Each row of a before or after table is a point. One or more steps were done to the points. Then noise was added and the rows were shuffled. The steps act on how far a point lies along the listed directions, d1 being the first. Write out the steps. A step turns or swaps two directions, mirrors them in a line or flattens them onto one, adds a multiple of one to another, or multiplies one. Angles are multiples of 10 degrees, from the lower direction toward the higher: turns from -170 to 170, lines from 10 to 170 but not 90. Use the fewest steps. Two steps may share a direction if one is a turn and the other turns, adds or multiplies; they go together, in the order done. Otherwise the lowest direction goes first.

Directions:
(1): [-0.21 +0.38]
(2): [+0.38 +0.21]
Before (13 x 2)
[+0.20 -0.37]
[+0.18 -0.71]
[+0.32 -0.14]
[-0.17 +0.58]
[+0.13 -0.28]
[+0.33 +0.27]
[+0.21 -0.46]
[-0.03 +0.17]
[-0.10 -0.57]
[-0.25 +0.21]
[+0.08 -0.09]
[+0.12 -0.11]
[-0.40 +0.10]
After (13 x 2)
[-0.53 -0.50]
[-0.30 -0.41]
[-0.55 -0.20]
[+0.05 +0.33]
[+0.12 +0.11]
[-0.04 -0.11]
[-0.04 -0.15]
[+0.40 -0.14]
[-0.23 -0.36]
[-0.11 +0.40]
[-0.17 -0.26]
[+0.03 -0.36]
[+0.41 +0.44]
Steps: turn d1 and d2 by 60 degrees

Directions:
(1): [-0.49 +0.23 -0.28 +0.43 +0.22 -0.17 +0.27 +0.20]
(2): [+0.04 +0.21 +0.30 +0.45 +0.27 +0.18 -0.53 -0.12]
(3): [+0.27 +0.41 +0.18 -0.06 -0.05 -0.66 -0.06 +0.15]
(4): [-0.35 +0.21 -0.31 -0.23 -0.39 +0.02 -0.52 +0.11]
Before (8 x 8)
[+0.52 -0.19 +0.38 -0.17 +0.13 +0.33 -0.34 -0.31]
[-0.16 +0.23 +0.09 -0.11 -0.50 -0.23 -0.31 +0.19]
[+0.26 +0.31 -0.17 -0.80 -0.46 -0.77 -0.16 +0.22]
[+0.15 -0.08 -0.13 -0.15 -0.26 -0.45 +0.14 +0.02]
[+0.49 +0.00 +0.39 +0.17 +0.13 +0.34 -0.32 -0.32]
[+0.08 +0.31 -0.33 -0.54 -0.29 -0.62 +0.05 +0.09]
[+0.46 -0.22 +0.02 -0.19 +0.03 -0.06 +0.13 -0.04]
[+0.39 +0.26 +0.54 +0.53 +0.45 -0.31 -0.17 -0.27]
After (8 x 8)
[+0.08 +0.05 -0.29 -0.76 -0.43 -0.35 -0.12 +0.12]
[-0.22 +0.13 +0.04 -0.09 -0.49 -0.07 -0.30 +0.15]
[+0.50 +0.02 +0.40 +0.16 +0.13 +0.29 -0.33 -0.32]
[+0.45 -0.24 +0.00 -0.18 +0.03 -0.02 +0.14 -0.04]
[+0.29 +0.12 +0.47 +0.55 +0.46 -0.09 -0.15 -0.32]
[+0.09 -0.18 -0.18 -0.13 -0.25 -0.28 +0.15 -0.02]
[-0.04 +0.13 -0.41 -0.52 -0.28 -0.33 +0.08 +0.03]
[+0.54 -0.15 +0.40 -0.17 +0.12 +0.27 -0.35 -0.30]
Steps: multiply d3 by 0.4

Directions:
(1): [+0.06 -0.05 +0.15 -0.28 -0.06 +0.53 -0.49 +0.42 +0.15 +0.07 -0.39 +0.36]
(2): [-0.39 +0.30 -0.19 +0.13 +0.71 -0.03 -0.23 -0.25 -0.04 +0.04 -0.45 -0.06]
Before (14 x 12)
[+0.27 -0.16 +0.06 -0.31 -0.68 +0.21 -0.09 +0.50 +0.01 +0.07 +0.23 +0.21]
[+0.15 -0.05 +0.01 -0.08 +0.01 +0.24 -0.16 +0.09 +0.29 +0.13 -0.06 +0.24]
[+0.28 -0.19 +0.31 -0.10 -0.42 +0.31 +0.04 +0.37 +0.14 +0.04 +0.13 -0.01]
[+0.04 +0.17 -0.09 +0.13 +0.47 +0.10 +0.10 -0.12 -0.05 -0.07 +0.03 -0.25]
[-0.31 +0.22 +0.08 +0.18 +0.59 -0.10 -0.18 -0.37 -0.17 +0.16 -0.46 -0.12]
[+0.49 -0.13 +0.10 +0.25 -0.64 -0.09 +0.62 -0.10 -0.12 -0.07 +0.56 -0.05]
[-0.24 +0.04 +0.05 -0.08 +0.41 +0.43 -0.40 +0.29 +0.19 +0.28 -0.62 +0.39]
[-0.07 -0.01 +0.01 -0.33 +0.06 +0.45 -0.43 +0.12 +0.00 -0.01 -0.37 +0.27]
[+0.18 -0.13 +0.28 -0.40 -0.14 +0.67 -0.30 +0.75 -0.02 -0.04 -0.13 +0.46]
[+0.02 -0.09 +0.09 -0.15 -0.04 +0.16 -0.17 +0.08 +0.00 +0.05 +0.05 +0.05]
[+0.27 -0.05 +0.01 +0.04 -0.58 -0.46 +0.74 -0.03 +0.17 -0.19 +0.75 -0.17]
[+0.10 +0.10 +0.02 -0.05 -0.20 -0.19 -0.12 +0.08 +0.01 -0.27 +0.29 -0.01]
[+0.15 -0.08 -0.10 +0.02 -0.07 +0.21 -0.02 +0.19 +0.19 +0.02 -0.03 +0.18]
[-0.85 +0.60 -0.47 +0.37 +1.33 -0.02 -0.53 -0.60 -0.06 +0.07 -0.89 -0.13]
After (14 x 12)
[-0.18 +0.13 +0.14 +0.03 +0.41 +0.31 -0.31 +0.15 +0.12 +0.11 -0.47 +0.00]
[-0.14 -0.01 +0.02 -0.04 +0.24 +0.02 -0.11 -0.15 -0.11 +0.04 -0.02 -0.09]
[+0.05 +0.17 +0.01 -0.10 -0.05 -0.01 -0.34 +0.18 +0.09 -0.21 +0.05 +0.09]
[-0.03 +0.05 -0.22 +0.15 +0.26 +0.09 +0.00 -0.03 +0.13 +0.02 -0.16 +0.04]
[+0.15 -0.16 -0.17 +0.57 -0.52 -0.89 +1.06 -0.68 -0.26 -0.17 +1.07 -0.66]
[-0.37 +0.10 -0.21 +0.40 +0.54 -0.46 +0.44 -0.40 -0.06 +0.14 +0.04 -0.26]
[-0.31 +0.19 -0.28 +0.03 +0.43 -0.18 +0.09 -0.49 -0.17 -0.07 -0.09 -0.19]
[-0.45 +0.38 -0.19 +0.12 +1.00 +0.04 -0.11 -0.07 -0.24 -0.04 -0.38 -0.03]
[-0.30 +0.29 -0.21 -0.20 +0.38 +0.20 -0.50 +0.21 -0.09 +0.16 -0.54 +0.19]
[+0.29 -0.02 +0.20 -0.15 -0.27 +0.77 -0.35 +0.40 +0.08 +0.04 -0.40 +0.49]
[+0.16 -0.14 +0.21 +0.23 -0.24 -0.41 +0.46 -0.34 -0.26 +0.09 +0.34 -0.29]
[+0.26 -0.03 +0.19 -0.47 -0.35 +0.51 -0.29 +0.73 +0.45 -0.04 -0.21 +0.52]
[-0.04 +0.10 -0.14 +0.12 +0.33 -0.02 -0.02 -0.23 +0.19 +0.16 -0.11 +0.03]
[+0.30 -0.08 +0.04 +0.09 -0.05 +0.09 +0.29 +0.05 -0.03 -0.11 +0.34 -0.22]
Steps: turn d1 and d2 by 110 degrees
